Rows are points. Examples show where two turns around zero, p and q, send a point. Where does a point land after both, in the order given? Backwards means that the second turn is done in reverse. Each puzzle has new turns, and all numbers are rounded.

Turn p:
[-22  24] => [-27  18]
[ 17 -37] => [ 25 -32]
[ 5 13] => [ 2 14]
Turn q:
[-33  27] => [-40  15]
[19 -3] => [19  3]
[ 14 -24] => [ 21 -18]
Where do these land?
p, then q backwards: [-32 -11] => [-33  -8]
q, then p: [-2  8] => [-6  6]
q, then p: [43 22] => [25 41]
p, then q: [ -9 -18] => [  2 -20]

Turn p:
[-25   0  -9 -28] => [-24 -19   7 -22]
[24 13 -6 42] => [ 10  35 -15  31]
[-1  3  4  6] => [1 4 4 5]
[ 13  33 -43  38] => [-28  48 -32  22]
[ 23  -6  22 -22] => [ 32  -4   3 -22]
[-19  -4  23 -15] => [  2 -17  28  -9]
[-16 -40   9 -22] => [  6 -48   4  -5]
Turn q:
[ 25 -27  -2   0] => [ 29 -18  -2  12]
[-23  -4 -29 -28] => [ -4   3 -39 -26]
[ -6 -36  19  31] => [ -8 -45  15  17]
[13 34  5 20] => [-10  29  19  21]
[-42  30  13   5] => [-47  14  10 -20]
[  5  25  15 -10] => [  0  23  18 -10]
[ 27 -23 -21 -19] => [ 39  -6 -22   3]
Where do these land?
q, then p backwards: [-14 -10 -15 -40] => [ 28  -1 -16 -33]
p, then q: [-17 -10  11 -21] => [ 12 -22   6 -17]
p, then q: [ 13 -37 -19 -27] => [ 27 -20 -39   0]
p, then q: [ -8  -1 -35  -1] => [-21  -4 -28  -6]
q, then p: [15 28  3 28] => [-3 25 26 23]
q, then p backwards: [-9 -2 34 28] => [-42  -1  16   1]
q, then p: [20 32 21 34] => [ 9 25 41 25]

Turn p:
[-34   8   1   5 -17  -9  -7  -1] => [-22  15  -3  13 -24   9 -10   7]
[ 30  23 -10   2  29  15  30  30] => [ 43  22  -2 -28  25  -5  23  13]
[-18  -9 -11  -6  -9  -3   0 -40] => [-35   0   6   5  -6   1   0 -31]
[ 23   0 -32   6 -18 -17  -9  -1] => [ 19  -7 -26   0  -8  16  -6 -29]
[-22  -1  12  21  10 -21 -15 -15] => [-11   6   9  42  -8  -3   1  -1]
[ 28 -20 -34  18 -18  12  15  18] => [ 18 -20 -33 -22   1  25  27  -8]
[  0   2  39  -1 -17  -1  -5 -25] => [-13 -15  40   8  -5  11 -17   1]
[ 17   7   4 -21  12  29   8  32] => [ 17   1  -5 -35  21 -11  -3  27]
[ -9  -5  22  -5  -3  23 -41   1] => [-21 -17  -1  13  19   1 -31  24]
[-15  -5  11 -19  30 -27  24   2] => [  5  14  17   2 -17 -43  15   0]
Turn q:
[  9  -3   5 -24  33  10 -10  21] => [  4 -14  26 -18  20   1 -26  14]
[-21   8  10 -12  24  33  -5  -3] => [ -6  14  27   7  11  13 -32 -12]
[-13   2   5 -11  -7  11 -17   6] => [-10   7   9  -2 -14   9 -16   7]
[ -7   0   6 -21  14  -9  34  25] => [-13 -16  15   9  34  14  12  19]
[ -9 -10 -35  14  -5  16  10  30] => [  2  -7 -34  -5  13  37 -11   4]
[ 19  20  -8  21 -19   2   8 -51] => [ 14  37 -14  -2  -8 -22  29 -34]
[ 10 -24  19  -8 -35 -11   4  -3] => [ 12  -6   8   7 -30   6  30  17]
[ -5   4 -14 -10 -11 -31  -1  -5] => [-24 -10  -9 -11  -7  -9  20   0]
[-16 -31   9   3   6   6 -23 -26] => [  7 -15  16   7 -32   2 -13 -29]
[ 33  34   2  47  -1 -28   1   6] => [ 16  10 -43   8  15 -50   8  13]
Where do these land?
q, then p: [  5  24  26  15  -7  11 -97   5] => [ 18 -10 -29  24 -44  22 -82  -4]
q, then p backwards: [  7 -11 -26   1 -10 -27  21  -3] => [  7 -31 -23  13   1  14  15   3]
p, then q backwards: [-25  -7  -4   8   2   6  21  16] => [  5  11   0  -9 -32 -14   3   2]
p, then q: [ -2  24 -23   4  23  -1 -21  -9] => [ -6  10 -14  -9  16 -28 -16 -22]
p, then q: [ -1  14   3 -18  -8  10  17  20] => [-13   6  14 -18   2   3   2  26]
p, then q backwards: [ 21 -11  23  10   9   6   1  11] => [ 18 -17  15  -6  11  -7  13  15]
q, then p backwards: [ -1 -17  26 -12   3 -24  19 -15] => [  3 -25  23  16  15 -11  16 -15]
p, then q backwards: [ -1 -24 -13 -17   0  10  15  -7] => [  4   2 -21 -10   3 -26  -4 -12]
p, then q: [ -2   8 -12   9 -11  10  25 -18] => [ -6  24  20   8  10  12   6 -10]
